Each row of a before or after table is a point. One or more steps were done to the points. Then noise was added and the rows were shuffled. The steps act on columns, c1 being the first. Name the steps. A step turns or swaps two columns, mirrors them in a line or flattens them onto one, adds a multiple of one to another, or multiplies or shifts one. Angles are multiples of 10 degrees, from the lower column toward the higher: turns from -170 to 170, lines from 10 to 170 but not 90. Use the fewest steps. Two steps may share a column if one is a turn and the other turns, adds or multiplies; they go together, in the order done. Otherwise the lowest column goes first.

Before:
[[  7.1   2.7]
 [  6.4   4.3]
 [ -2.1  -0.3]
 [  6.8  -5.1]
 [ -0.1   1.0]
 [ -5.1   0.2]
 [  4.6   1.6]
 [  0.5  -1.7]
 [  8.4   1.9]
 [  0.6 -10.1]
 [ -4.4  -0.7]
 [  5.0   1.6]
 [  5.2   2.1]
 [  6.3   4.0]]
After:
[[ 9.9  0.8]
 [-2.6  7.0]
 [ 0.6 -4.4]
 [-0.7 -0.2]
 [-0.2 -5.0]
 [-2.6  5.6]
 [-4.5  6.2]
 [ 1.5  0.3]
 [-1.8  4.6]
 [-4.1  6.2]
 [-2.0  8.4]
 [-1.2  4.7]
 [ 0.9 -1.8]
 [ 5.6  6.9]]
Steps: turn c1 and c2 by 90 degrees

Before, 9 rows:
[[ 7.7 -3.1  1.4 -0.1  3.1 -7.8]
 [-2.4 -0.1  8.2  8.7  6.5  6.7]
 [ 5.2  0.0 -0.9  0.2 -1.0 -5.5]
 [ 4.0  4.3  3.4 -7.7  3.1 -2.2]
 [-2.2  3.8  2.3  5.6  8.7  2.3]
 [ 5.0 -0.1 -3.1 -6.0  3.9 -0.8]
 [-1.3 -1.2  0.7 -6.2  3.3 -4.4]
 [ 4.5  0.9 -0.6  1.2 -1.9 -6.9]
 [-1.1 -1.1  4.6  7.5  3.0  5.8]]
After (9 x 6):
[[ -7.9  -2.3   0.8  -0.9   0.6  -5.8]
 [  3.0   1.3  -5.8   7.3   2.6   5.7]
 [ -6.7  -2.7   1.6   0.7   1.5  -6.4]
 [ -0.8   1.5  -2.1  -5.1  -4.6  -4.2]
 [ -4.7  -2.3   1.1  -3.9  -6.9  -1.4]
 [ -2.2  -5.6  -4.3  -6.8  -3.5  -2.1]
 [  4.6  -1.9  -6.5   7.4  -4.2   2.0]
 [  5.4   1.3 -10.5   9.0   2.2   6.4]
 [-12.5  -1.4  -2.9   0.2  -2.0  -8.1]]
Steps: turn c1 and c2 by -150 degrees; add 0.5 times c6 to c1; turn c3 and c5 by 150 degrees; turn c4 and c5 by 20 degrees
